Each row of a before or after table is a point. One or more steps were done to the points. Then noise was added and the rows were shuffled. The steps act on columns, c1 being the first. Write out the steps. A step turns or swaps two columns, mirrors them in a line or flattens them onto one, adds a multiple of one to another, or multiplies or shifts one. Angles are multiples of 10 degrees, from the lower column toward the higher: turns from -170 to 170, lines from 10 to 170 but not 90. Use the fewest steps. Two steps may share a column if one is a turn and the other turns, adds or multiplies; they go together, in the order done. Otherwise the lowest column goes first.

Before (10 x 3):
[-3.7 8.0 3.1]
[2.5 2.8 3.0]
[-2.5 -7.7 -7.6]
[6.0 -5.2 1.9]
[-2.3 -0.5 -3.5]
[-0.7 -0.6 -8.2]
[-0.6 -0.8 2.7]
[-1.2 5.7 2.2]
[-4.0 5.2 0.5]
[0.2 1.3 3.5]
After (10 x 3):
[2.5 5.0 -6.6]
[3.5 -0.9 3.5]
[9.2 -5.2 -2.4]
[0.4 -1.0 -11.0]
[0.7 1.9 -3.2]
[2.3 3.3 5.4]
[-0.7 3.3 4.0]
[3.0 -2.0 1.8]
[5.7 0.4 4.0]
[0.1 3.5 7.6]
Steps: shift c1 by 3.0; turn c2 and c3 by 40 degrees

Before, 10 rows:
[-7.1 -1.0 -8.9 2.2 1.7 2.7]
[-0.6 0.8 -1.9 -4.0 -4.1 2.8]
[-7.1 3.7 -3.0 -0.9 5.3 -6.3]
[-2.1 1.7 2.3 2.2 3.8 -4.1]
[0.7 -5.5 -2.4 -3.7 1.9 6.4]
[-0.3 -5.3 -3.7 -8.7 4.9 10.4]
[-0.7 -0.2 7.4 0.9 -4.9 -2.6]
[-0.7 -3.1 -6.2 -4.7 4.8 2.4]
[-6.0 6.2 3.3 2.9 0.7 -1.6]
[4.6 -0.7 -3.7 -2.5 0.1 7.4]
After:
[-6.3 -4.6 2.7 2.0 12.0 1.4]
[-3.5 7.0 -2.4 -3.7 5.5 -5.4]
[1.4 7.9 -3.0 -2.2 -0.7 0.6]
[-3.8 -2.3 7.6 0.0 -14.6 -0.7]
[-9.4 -1.9 3.5 3.3 2.8 4.8]
[-4.2 2.2 -1.3 -3.8 -11.9 1.7]
[-4.8 3.2 -6.5 -4.7 14.6 -2.7]
[-11.6 3.0 -9.0 2.6 5.0 -1.6]
[-10.2 -7.3 -2.3 -0.8 15.9 2.4]
[-3.3 11.7 -3.7 -9.3 15.6 -2.9]
Steps: shift c1 by -4.0; mirror c2 and c6 in the line at 50 degrees; multiply c5 by 3

Before (14 x 9):
[-1.3 -3.8 -0.2 -6.5 6.4 8.1 1.2 5.0 -13.3]
[-8.2 6.6 0.1 4.0 2.4 -1.4 -6.8 3.2 3.5]
[5.6 0.8 3.8 1.3 -4.3 7.8 -4.7 -0.7 -3.1]
[1.7 8.1 -2.5 -0.4 0.5 2.6 -2.7 1.9 5.1]
[-1.3 5.6 3.9 3.9 -4.6 1.2 1.2 3.7 5.5]
[-4.3 5.2 -0.3 -1.4 0.1 -6.5 -2.2 5.3 -0.6]
[0.6 4.7 0.8 6.1 0.9 3.1 0.8 -5.5 3.1]
[2.4 2.3 9.8 -6.8 -2.3 -1.9 5.0 1.3 -2.0]
[-0.6 -1.1 0.7 1.0 -3.1 1.3 -2.4 1.5 -0.9]
[-3.3 2.1 -2.9 -0.7 -5.0 2.7 -3.2 10.8 -8.9]
[2.3 5.8 7.2 2.3 4.8 5.4 0.8 -2.1 -3.0]
[1.1 -3.6 -5.5 8.0 3.8 -1.0 -1.9 5.4 -2.5]
[-0.3 -4.5 -2.1 1.0 0.7 3.8 -4.9 10.0 0.7]
[-2.5 -1.0 -2.6 -1.8 -4.4 6.5 0.3 -1.7 -8.4]
After, 14 rows:
[-7.4 3.4 9.7 -7.0 9.1 8.0 4.2 4.0 -1.6]
[-7.8 -2.3 -9.9 -1.3 -3.2 3.0 10.7 2.0 0.3]
[-5.9 -5.5 -0.3 -1.2 -0.2 -6.6 5.1 0.7 2.8]
[-2.0 -2.6 2.6 -6.6 -10.9 -2.2 -1.0 5.0 -3.2]
[4.8 -1.1 -5.0 1.8 -8.8 7.7 1.7 -4.3 -4.5]
[-4.2 1.0 -8.7 -1.6 -3.7 6.8 -1.5 -0.2 1.3]
[5.2 -4.9 1.8 5.9 0.5 3.8 -5.0 -2.6 0.6]
[3.0 4.0 -0.7 1.0 2.5 4.0 11.2 0.6 0.8]
[7.7 -7.7 -0.1 -0.2 2.7 2.8 2.7 -1.1 0.3]
[-1.8 -6.7 3.4 4.0 2.3 -1.3 6.1 -3.6 8.5]
[-0.3 1.2 -5.3 0.9 -4.3 1.4 2.7 -1.3 0.9]
[5.4 -6.1 -5.2 3.9 -9.6 1.5 2.6 3.3 3.5]
[1.6 -5.3 12.5 2.8 0.7 5.2 -2.6 0.3 -2.1]
[-3.5 3.1 2.1 7.8 8.8 -0.6 5.2 0.8 -2.0]
Steps: add 0.7 times c6 to c9; turn c1 and c9 by -70 degrees; multiply c2 by -1; multiply c5 by 2; turn c3 and c5 by -50 degrees; mirror c7 and c8 in the line at 60 degrees

Before:
[3.2 2.3 1.6 -6.9 4.5 -1.7 -2.4 -6.5 -4.2 -0.5 1.1 2.9]
[-0.2 2.6 4.9 0.4 -2.8 -2.1 -3.3 -6.2 0.1 8.1 3.4 -6.4]
[2.5 2.8 3.4 -6.1 -3.5 8.4 -4.7 -1.1 -0.3 0.4 4.7 -0.1]
[6.4 4.8 2.3 0.4 4.9 1.9 3.2 5.9 3.6 4.6 -7.1 2.8]
[3.3 6.9 -1.4 -1.3 1.9 1.2 -5.9 7.1 0.1 -1.6 -1.6 -1.7]
[5.3 -6.0 3.5 -5.7 -3.4 10.4 -5.9 -0.2 -4.5 2.9 3.9 -8.4]
[5.5 4.1 6.6 -5.7 8.7 1.4 -4.1 2.5 1.6 4.2 -3.0 3.0]
[-6.8 1.1 -1.5 5.6 3.9 4.7 -2.8 -6.2 -3.3 3.2 -0.5 -3.3]
[-4.1 -4.2 3.2 5.1 -3.6 -0.3 -4.1 -1.7 7.9 -2.2 -0.6 -6.6]
[-6.5 5.1 9.6 -4.4 3.5 -0.7 0.6 -1.4 1.4 4.0 -8.0 -0.1]
[3.5 -6.9 0.7 -5.4 0.0 4.9 5.2 0.8 -3.5 7.3 1.2 -5.1]
[-0.6 -8.1 9.9 3.9 3.2 -2.9 5.7 -3.5 -5.0 0.3 4.5 -3.6]
[6.5 -3.1 6.4 -4.4 3.6 8.1 3.9 -2.8 -1.6 -4.0 0.0 -7.3]
[1.7 4.1 3.2 0.8 -0.7 3.0 -4.0 -5.9 -4.3 4.8 -7.0 0.6]
After (14 x 12):
[-4.2 2.3 1.8 5.1 -3.4 -6.1 11.7 0.3 0.0 -2.3 -3.2 -4.2]
[4.2 -1.7 1.0 -1.8 2.3 -1.9 4.3 2.5 5.3 -1.5 5.9 1.4]
[-6.9 3.9 -4.2 -5.0 4.0 0.4 1.9 -7.1 -1.5 4.2 9.1 -8.4]
[-7.1 0.0 -1.7 5.6 3.9 -5.9 -2.1 -7.3 4.2 3.3 1.4 2.1]
[0.0 -3.6 2.6 0.1 -2.8 -4.9 1.9 -6.2 3.0 7.9 0.7 -6.5]
[1.5 4.4 -4.3 0.4 -0.6 -1.0 -2.3 -10.8 5.4 4.4 7.0 -1.1]
[3.7 -2.4 -0.6 -7.7 4.1 3.8 -2.9 -8.1 3.3 -0.4 1.5 -0.6]
[3.6 2.9 -1.7 -5.0 0.2 -7.2 -7.3 5.3 -3.3 7.4 -7.1 0.3]
[-0.5 0.1 -1.7 4.2 3.5 -1.2 -9.2 3.0 -2.6 0.6 -9.3 -10.8]
[7.1 1.7 -5.9 -4.2 3.3 -10.6 -3.9 -1.0 -2.9 -4.0 -2.9 -3.8]
[4.8 0.2 -5.4 -5.6 8.5 1.7 5.2 -1.3 3.1 3.8 4.5 -4.4]
[2.4 -5.2 -8.4 -5.5 -3.1 -4.5 2.7 -1.1 4.3 0.2 0.6 0.1]
[5.6 -0.9 -5.6 -5.6 -3.3 -12.8 -1.2 4.4 7.7 2.9 -7.1 0.0]
[6.6 3.5 -3.9 0.6 5.3 2.1 2.2 0.3 -4.4 4.9 7.7 0.0]
Steps: turn c2 and c11 by 120 degrees; add -0.7 times c11 to c8; turn c6 and c12 by -120 degrees; turn c3 and c12 by -120 degrees; turn c7 and c9 by -120 degrees; multiply c7 by 1.3

Before:
[2.3 0.9 4.9 2.6 -5.5 -4.5 -1.3 -6.2 0.0 7.5 4.0 -5.5 -5.0 -4.4 0.9 -1.5 4.5 -1.7]
[0.3 -5.4 0.2 1.4 4.0 1.5 -1.9 -2.5 6.9 -2.5 -4.4 -0.4 5.8 -10.0 -1.2 0.1 -2.9 0.9]
[-5.0 0.8 -1.3 -1.0 3.8 5.1 -1.5 3.8 8.6 -1.6 -4.5 -5.0 -1.0 -5.8 -0.6 -2.1 -2.3 2.3]
[1.4 2.0 2.0 9.0 0.7 0.7 -1.0 -8.3 -4.9 2.7 3.9 -2.4 -8.5 -7.6 3.5 2.8 -1.3 -1.8]
[1.1 -6.5 -1.5 -4.3 3.6 4.3 1.6 -3.1 8.6 -1.5 -4.3 1.2 -1.4 -1.3 -0.6 0.6 -3.9 4.3]
[6.1 -2.0 0.5 -3.1 -0.9 -4.3 5.8 1.6 -3.3 -3.8 -7.8 2.9 4.0 2.7 2.1 -4.0 -3.1 -0.8]
[-7.0 -1.0 0.9 0.9 3.7 5.2 -6.9 -9.2 -3.1 3.4 1.5 -4.9 -2.1 -6.2 -2.9 3.4 0.0 -1.8]
[2.3 3.5 9.7 3.6 0.1 -5.4 -7.0 -3.1 -0.4 1.5 2.8 -0.9 -8.4 -2.1 -1.7 1.9 4.1 -0.6]
[-8.3 0.0 -2.3 0.4 4.9 -0.7 -0.6 -7.1 4.2 2.4 -2.3 -5.3 -1.1 -10.1 -3.4 8.9 -7.5 2.6]
[5.4 -4.3 -0.6 -7.5 -0.7 -3.4 7.7 1.2 -3.5 -11.7 -0.6 0.2 5.2 -1.3 3.9 -0.5 0.2 6.4]
[-1.5 -0.5 2.6 -4.0 -4.4 -6.8 5.0 -3.9 -1.8 -6.9 -2.5 6.5 1.6 -1.4 11.7 1.6 3.7 1.8]
[5.5 -2.8 -0.4 -7.8 -2.0 -2.2 -1.5 0.9 -0.7 -4.2 -5.9 1.4 2.7 -3.7 7.4 -1.7 -5.0 6.0]
[0.6 -4.9 1.4 1.6 -6.9 -7.3 -0.1 -1.2 -0.8 -7.9 -2.7 0.4 1.0 3.5 6.7 -1.7 -0.1 5.5]
After (13 x 18):
[2.1 2.3 1.3 0.0 -6.6 -7.2 -0.3 2.7 -5.8 7.5 -4.2 -2.6 0.9 -0.9 6.5 -1.8 -4.3 5.4]
[-4.6 -4.3 1.1 0.0 -5.3 -4.8 -1.2 10.0 -3.2 -6.4 5.9 -1.0 -5.0 -4.8 1.3 -1.5 -1.5 -1.6]
[-0.6 6.6 -3.9 0.3 3.7 4.4 1.6 1.1 12.0 1.8 -2.2 -2.3 -1.3 0.0 -0.7 0.6 -3.7 4.1]
[1.0 5.3 -9.8 0.1 3.8 1.6 -2.0 2.1 7.9 2.1 2.7 -1.2 5.8 -3.9 -1.1 0.0 -3.1 0.9]
[5.4 0.5 -3.2 -0.4 3.7 5.3 -6.7 6.5 0.4 -5.8 5.2 1.2 -1.8 -2.2 -2.9 3.5 -0.9 -1.7]
[-1.1 2.1 -1.3 -0.1 -0.6 -3.4 7.7 -0.5 -6.0 13.0 0.5 0.1 5.0 0.3 3.9 -0.5 -3.8 6.4]
[-3.6 5.8 -6.2 0.0 -2.1 -2.1 -1.4 0.4 -2.2 5.9 -2.1 -2.1 2.7 -1.8 7.4 -1.6 0.2 6.2]
[3.7 -3.0 -1.5 0.2 -4.2 -6.7 4.6 -3.0 -6.5 5.9 -0.9 -5.9 1.5 -3.2 11.7 1.5 -2.6 1.6]
[5.3 1.8 -7.5 0.0 3.9 5.1 -1.3 2.9 12.4 0.1 0.2 3.9 -0.8 -1.3 -0.4 -2.3 1.9 2.2]
[-2.7 -5.1 3.4 -0.2 0.0 -5.5 -6.8 1.1 -4.2 -0.6 3.6 0.7 -8.2 -9.0 -1.7 1.9 0.9 -0.6]
[7.1 6.5 -9.7 -0.1 5.0 -0.8 -0.2 -1.5 3.7 -5.1 4.7 7.9 -1.2 -0.9 -3.6 8.9 3.8 2.5]
[-4.3 3.6 -2.4 0.3 -1.0 -4.4 6.1 1.5 -6.5 5.5 -7.5 -5.1 4.0 -1.6 2.2 -4.2 -0.1 -0.9]
[-2.2 0.1 -2.2 -0.1 0.7 0.8 -1.0 4.7 -4.6 -1.9 8.0 -0.6 -8.5 -3.1 3.6 2.9 2.4 -1.7]
Steps: turn c1 and c10 by 160 degrees; turn c2 and c17 by 120 degrees; turn c11 and c14 by 40 degrees; turn c3 and c14 by -70 degrees; multiply c4 by 0; add 0.7 times c6 to c9; add 1.5 times c16 to c8; turn c8 and c12 by 140 degrees
